Every row gives one point. Before rounding, the points of a table are all equally far from one centre. They may lie mostly on one side of it. Where is the centre, to within rounding?

Points:
[[ 34  13 -10]
 [-46  42  12]
 [-16 -35 -24]
 [  0  60  -6]
 [-30 -31 -30]
 [-31  57 -31]
 [ 28  -9  -4]]
Centre: [-15  14 -14]

Points (11 x 6):
[[-15  18 -27 -24  19   8]
 [ 35   3 -60 -18   7 -16]
 [  0  -5 -43   3  20  27]
 [ 33 -16 -32  18   5   4]
 [-22  18 -14   2   6  -6]
 [  7   9 -50 -36  -5 -15]
 [ 18  12 -56  -2 -13 -30]
 [  4   9 -37 -26 -15 -30]
 [ 28 -16 -16 -15  -9 -11]
 [-18  -9 -29 -28  32 -20]
 [  8  -7 -30 -31  42  -5]]
Centre: [  6  -1 -36  -3  13 -13]

Points (15 x 8):
[[ 23 -28 -29   2  34  22   2   6]
 [ 13 -34   8  23  18   4 -10   8]
 [ 12   0 -14  30 -34  -2   2  11]
 [  9   3  -2   8  29 -11  14   8]
 [ 39 -15 -24   5 -18  -5  -9   2]
 [ 21 -16 -28  47  23  -3 -16  18]
 [ -1  11 -60  29 -10  12  -8   2]
 [ -6 -12 -25  33   3  33  24  25]
 [ -8 -13 -19   7  30 -23  -3  31]
 [ 40  -5 -38  30  13   1  -4   1]
 [ -7 -39 -31  38  11  16 -24  10]
 [ 17 -25 -28   8  40   2   4   6]
 [ -8   0 -30  16  20 -21   3  42]
 [ 25   1 -18  34  32   5   6   4]
 [ 24  -9 -21  53  -7  11 -11   8]]
Centre: [  4  -6 -23  12   3  11 -10  16]

Points:
[[-19 -47 -30 -16  15  31  -4   7 -12  -3   4]
 [-12 -36 -28  -6  13 -11 -20 -33   7   0  12]
 [  2 -41 -22   0  30 -18 -12 -20 -24 -11   5]
 [  7 -42 -31 -16   3   8 -14 -16 -22 -12  -6]
 [  0 -51 -15  -8 -12  -2  -8 -19  14   5  -6]
 [-36 -53  -1  -8  18 -10 -11 -13  -3   9   9]
 [ -1 -32 -22 -11  -3  12 -22 -22 -12 -16 -11]
 [-11 -51   3   9  11   4 -20 -23  -8  -7  18]
 [  4 -50   4   3   5  21 -23  11  17 -11   8]
 [-14 -28 -19  16   5 -10   5 -14 -19  -6  -6]
 [-19 -31 -14  21   7   5   0   4 -25  -5  -2]
 [-23 -60   3 -17  -1 -20  -5   0  -4  -1  -2]
 [ -6 -43   0  13  29  20 -17   2  -5   1 -15]
 [ -1 -42   5  -8  30 -20  -1 -25 -14  -9  -9]
 [ 18 -43 -17  -7   9  -9 -27 -19  -6   8 -11]
 [ -3 -35 -18 -19  -5   5 -22  -6  25  15 -12]
 [-19 -49   9 -21   3  -9 -30  23   6  -7   4]
 [  9 -12  -3 -13  -7  17  15 -10  -5  12 -12]]
Centre: [ -2 -27  -7 -14  15  -1  -5   3  -1  -1   9]

Points:
[[  5 -56  15   7   8 -22  27  -8  -6   8   1 -20 -46  -8]
 [-14  -9  12 -11 -11  -6  31 -13  -8   5 -26  -8 -18 -12]
 [-51 -31 -32  -6   4 -13   5 -41  -6  -8  -8  -5   3   1]
 [  7 -28  -2 -21  -3  11  11  16 -19   1 -27   0 -26 -17]
 [  9 -22 -28 -25 -24   1   5 -32   5  11  -7 -17 -35  -2]
 [ 18  -4 -19  -5 -21  -4   8 -22 -18  -8  -4   1  -3 -31]
 [ 21  -6   6  20  -7  -3  24 -15 -23   1 -18 -19 -42  -9]
 [  1   8 -11   3   4  15  23   5 -54   8  -2  -6 -35  11]
 [-20 -16 -12 -17 -34  14   9  13 -30   5 -14  15 -14  26]
 [ -8 -28 -23   7   1  13   2 -33 -48  -7 -21 -36 -46  10]
 [-26 -16  16  -6 -26  -9  33 -16  -7  21   2   7 -42  -3]
 [ 13 -22   4  -5 -24   9  28 -34  -8  10   4 -14 -52   5]
 [ -1 -29 -28 -26 -26  25   2 -25  -1   7 -17   9 -19  10]
 [-13 -55  -9 -31 -12  18 -12 -24 -43  24   3  -9 -34  13]
 [ -1 -43 -36  -5 -11  23  11 -16 -60  14  11  16 -16   7]
 [  8   5   7 -14  -8   1  27 -11 -31  11  -5 -27 -19   3]
 [  4 -11  -8 -20 -19   5   5 -23 -44  17 -12 -11 -46  -2]
 [-23 -34 -15  -9 -24  -6  40  13 -16  16 -15  -5 -16 -11]
 [ -6 -24  -1 -15 -21 -18  19 -26 -16  33 -19   4 -20   4]
 [-12 -26  -6 -31 -27   2  18 -17 -10 -15 -17 -10 -36   4]]
Centre: [-16 -29 -10  16  -4   5  -6  -8 -15   3  14  -8 -19   4]

Points (22 x 18):
[[-13  -7   8  14  27  20  12  23 -25 -13 -17   1  14 -30 -20  36   1   3]
 [ -3   2 -18  -9  12  33  29   6 -37  -1   2  26  17  16 -29  23  -5   3]
 [ 17  -7  -7 -19  21  33  11  -9  -2   2 -26  20  16  12 -18  53   5 -21]
 [-12  13 -21   6  26  36   8   5 -36 -17  12  17  17  14 -29  54  14  -2]
 [  4 -26  10   5  21  15  12  -6 -20   0  -8  39   9   1  11  25  -1 -20]
 [-15   3   4  -5  28  38  30   4 -21 -11  27  38   4  31 -25   9  13 -12]
 [  1 -22  -2  -4  21 -14  30   2 -60   3  -3  -2   1  23  -7   6  28 -19]
 [  0 -21 -16  -1  34  39   3  19 -27 -14  -5  13  13  26 -33  23  26 -37]
 [ -1  10 -27  -7   6   7   2  25 -31 -13 -41  27  19 -16 -23  24  21  13]
 [  3 -40  -9   3  22  23   6  26 -28 -15  10  32  22   7 -30   9  37 -14]
 [ 29 -14 -15 -13  26  15  43  15 -17 -20  -2  38  25  13 -10  40  39  12]
 [-12  -2 -13   1  34  31   5  15 -38 -10 -20   8  12 -16 -15  45  19 -20]
 [ 15   4   1   3   9   6  23  25 -19  -7 -20  43  38   6 -13  20   3 -30]
 [  2  -7  11  21  -1  23   2   9 -55  -2   3  19   6  -1 -13  22  33 -23]
 [ -7 -19 -14  19  45  21  28  16 -35 -34   5  -3  10 -19  -5  23  14 -13]
 [ -9  -8  -8  10  36  30  39   5 -42 -10  -3  25  14 -19 -12   2  29  13]
 [  4 -20  11 -23  26  33  11  15 -31 -10  -6  14  -9  -5  -8  33  11 -10]
 [ 10   5  -5   5  35  22   9  13 -18  10   4  54  36   2 -32  21  53   5]
 [  0 -16 -18   2  50  40  -1  12  -4   7   8  18   9  10 -38  35  26  17]
 [ 10  11  -3   7  31  13  28  30 -24 -17  12   8  45  20  -4  24  10 -13]
 [ 13   1 -27 -16  31  31  26  -4 -30  11   4  35   6  27  -2   6  46  -1]
 [-14   3   1 -14  23  17  19  25 -57 -16  -3   6   4  23 -16  26  31 -12]]
Centre: [  8  10  -8   8  23 -10  15  -8   1 -16  -2  11  -3   4 -30  14  32  -9]

Points (30 x 24):
[[ -5  -9 -38 -17 -31  27  -5  18  -3   1 -10   6   8  -9  39  13   9  23
   22 -11  15 -42  -7   1]
 [  3 -14  -3  -8   7   5   9  34 -10 -12 -48   5 -11  21  47   6 -11  -2
  -13   8  14 -31 -13  15]
 [-22 -33  -9  -8   0  -8  28   8  -3  -6 -30   3 -28  -4  28  17  -9   3
   34   9  19 -33   3  -3]
 [-15  -9 -26 -20  -5  -3  16   7  -3 -35 -26  12 -20 -24  36   1   0 -13
   22   0   4 -29  -8   4]
 [-39   8 -10  -5 -27 -13   1   2  -1  10  -8   0  11 -10  25  -3  11  26
  -17   2  33 -40   2  -7]
 [  8   0   5 -29 -30  -6   8  17   2  32 -30  17  17  12   6   1 -15  16
   10   8  18 -18   4   3]
 [-26  -7   1  -9   1  13  -4  26 -23 -21 -17  24  -5  -9  36  38   5  10
    0  28   2 -37   4   4]
 [-20  -4 -13  -9  25  14  28  24  30 -21 -46  -9  -5  -4   8  22  -4  -2
    1  10   5 -31 -23  -1]
 [  7   4  -5  -9   5  29   7  24 -11  -5 -42  24  11 -11   9  25  -8  16
   -1 -17  22 -14   7   0]
 [-14  -6  12  -5 -18  -6 -11  36   1  16 -40  -9   2   2  19   9  -4  18
    7  11  32 -22 -37  29]
 [-11 -19 -36  -4  -7 -11 -27  20  20   7 -35  -6 -34  -2  30  19  -7  15
    7  18  26 -45 -15   1]
 [-21 -24   2 -44   7  13  11  20  -8 -17 -25   9  11  19  30  17  -4   8
    5  19  12 -31 -11  21]
 [-11  22  19 -22  -7  -7   0  24  -3   2 -50  -7 -18  -4  33  23   0  -3
   -9  18   2 -29   1  18]
 [-25  -3 -28   8   3 -24  19   9   1   1 -34  -4  -9  21  40   3 -10   9
   24  14  21 -39  -7  -1]
 [-28  18 -18 -22 -11  14 -21  -7  -4  10 -18  28  -5   8  20  10  20  12
    8   1  44 -20 -23  22]
 [-17  -4   1 -11  15  -9  -6  41 -17   7 -29   7   1  -2  21  23  15   9
   32  16  -4 -15   5  36]
 [-22 -28 -18 -10  -1  -4  14  19  19  -5 -24   5  -6  13  21  24   4  32
   16 -13   5 -26 -18  -7]
 [-16 -13 -32   0 -17  19  15  38  -8   2 -30 -12 -12   1  24  -4 -12   9
   -5  -6  -3 -60  -5  18]
 [-26 -18 -27   6  -6 -22  16   7   2  -9 -27  28  28 -16  19   1  11  -5
    2  14  -3 -21 -14   8]
 [-30 -22  -6 -31  -7  -7 -19  16   8   2 -35  19  13  -4   8  22   2  17
   11  21  34 -21 -12  -9]
 [ -3 -12 -12 -20 -20  16  -8  40  -1   4 -39  -8   1  14  29  21   6  19
   22  47   9 -47  13  -6]
 [  1   0  19 -26 -25 -12  21  -6  20  11 -25   6 -18   7   0  26 -14 -26
   -8  18  16 -41  -3   7]
 [  9  -9 -19 -13   2  -3  -6  -1 -15   6 -22  -5   3 -42  56  18  18   4
   -5  -3  12 -17 -21   6]
 [  5 -43  -2 -13 -23  11 -13  15  -9 -24 -36  -7 -13 -21  32  15 -16  11
   -2  -9   8 -22  -6  12]
 [-32   3 -38 -27 -23  11  -9  15  -6 -26 -38  12 -11 -10  26   7 -13  11
    9  13  19 -16 -14  20]
 [-10 -10  -2 -15 -10   1  28  20 -11   9 -57  10   1   1  27 -10   6   5
  -10  24  33 -36 -21  12]
 [-13 -38   6   0 -20  16  21 -15 -31  -5 -20  -7 -29 -15  29  23  -7  -3
   24   9  11 -19  -9  26]
 [-14  21  -8  12 -13 -10  13  33 -22 -12 -16  23 -29  14  18   6  -6   9
   27  41  19 -24 -10  16]
 [ -7   6   6  12 -33   3  14  23   5   6 -44  15  -4 -11  30  26   6   4
   17  14   8  -1 -21  -3]
 [-21 -14   2 -27 -21 -12   9  13 -14  -7 -51  16  -2  -1  24  25  12   8
   17  21   4  -2  -2 -14]]
Centre: [  4  -5 -17   0  -5   9  -4   2  -8  -3 -10 -17  -6   6  -2   7  12  -3
  -1  22  13 -16  -4   6]
